Rows are points. The last column is the point's height on a tilted bowl or saddle (a function of degree 2), plus a little noise. Count its main directions that bend up, bend down and stay straight.

Points:
11,65,51
30,-8,-20
-12,16,1
36,44,29
-17,23,-7
-11,37,1
-14,9,1
-38,29,-56
10,-9,9
9,-16,9
Directions: 1 up, 1 down, 0 straight

Points:
19,6,1,24
21,49,-9,36
-38,-40,23,30
-34,26,-9,19
-26,-12,-18,13
-11,-3,-46,15
-18,-55,15,49
-40,-1,-37,0
-14,22,-10,30
63,-17,28,-13
-2,0,40,31
18,-13,23,33
3,-22,23,42
-42,-19,21,14
5,-4,-57,11
1,-3,-29,21
Directions: 1 up, 2 down, 0 straight

Points (17 x 4):
-38,10,8,-5
12,-27,8,-2
-8,3,70,-69
6,5,-16,3
54,-17,11,18
11,30,27,14
0,18,-22,0
33,-12,61,-41
-26,-6,51,-54
1,9,-27,-5
-33,32,-8,2
-1,-20,44,-37
26,38,24,24
0,-20,-20,-4
12,-1,-23,0
7,55,-26,-6
11,-22,33,-18
Directions: 0 up, 1 down, 2 straight

Points (17 x 4):
-22,-10,52,-17
53,-36,-35,3
16,-20,15,8
-17,-5,22,13
-17,-1,-1,25
15,1,-15,27
6,37,19,36
29,-8,-20,21
29,13,2,22
13,5,9,25
-37,28,21,27
-18,11,24,24
-42,5,-57,-13
19,-24,-24,20
18,-9,5,18
-70,-24,11,-33
0,-47,57,-66
Directions: 0 up, 2 down, 1 straight

Points, 25 rows:
14,-32,10,-31,-2
6,2,14,4,6
-15,-50,34,-44,2
1,13,43,-13,13
-27,21,22,22,10
10,6,12,6,6
-19,25,21,19,10
-4,1,-14,10,13
6,13,51,24,23
-46,6,-24,-51,8
-7,14,9,15,9
17,49,-26,-20,40
-11,-7,-32,42,49
-49,-10,-37,-15,27
13,-12,5,28,17
-1,22,7,8,9
-14,-51,-43,-43,-3
15,41,14,-12,21
26,23,17,-8,14
21,24,0,-37,18
7,0,30,-17,7
-19,-20,3,34,31
1,-45,100,0,98
40,7,-9,-9,9
-9,-53,16,-52,-8
Directions: 2 up, 0 down, 2 straight

Points (22 x 5):
-25,31,-9,17,-15
27,20,-9,34,-28
-38,-28,-45,0,-36
-11,0,-7,-53,-25
-7,16,-39,16,-17
-48,53,-2,-21,-16
-32,-4,24,-12,-21
2,8,-32,-26,-15
-34,-13,-10,-61,-45
0,15,3,-40,-15
-17,-37,-7,28,-30
-20,-21,2,44,-35
-4,34,-15,-21,-12
-31,-4,-14,-9,-17
-10,11,-13,2,-10
22,12,42,49,-46
20,-10,-2,-6,-8
39,-15,50,26,-26
36,29,-24,-12,-21
8,-22,12,26,-19
65,23,49,24,-48
-49,-16,-16,-13,-31
Directions: 0 up, 3 down, 1 straight

Points:
9,9,9,1,12
-33,21,6,-12,3
-37,-14,7,-5,23
-5,-5,15,-4,19
9,8,19,-6,21
31,42,-29,-29,24
-74,26,34,-41,42
-11,-28,22,-6,37
-53,18,-37,-5,3
-34,-23,-15,16,21
-13,16,4,5,3
9,-21,-31,-39,28
-65,12,10,22,25
-56,35,-34,68,33
-56,38,1,-9,-4
30,-6,0,34,27
24,16,-48,-10,11
21,-5,-12,-29,23
-1,5,39,-24,41
-12,-18,13,29,29
-54,-1,34,9,42
-6,-15,-10,-38,26
12,29,25,19,19
36,-28,14,-24,45
4,6,-18,-19,7
-55,-7,24,-28,44
Directions: 3 up, 0 down, 1 straight
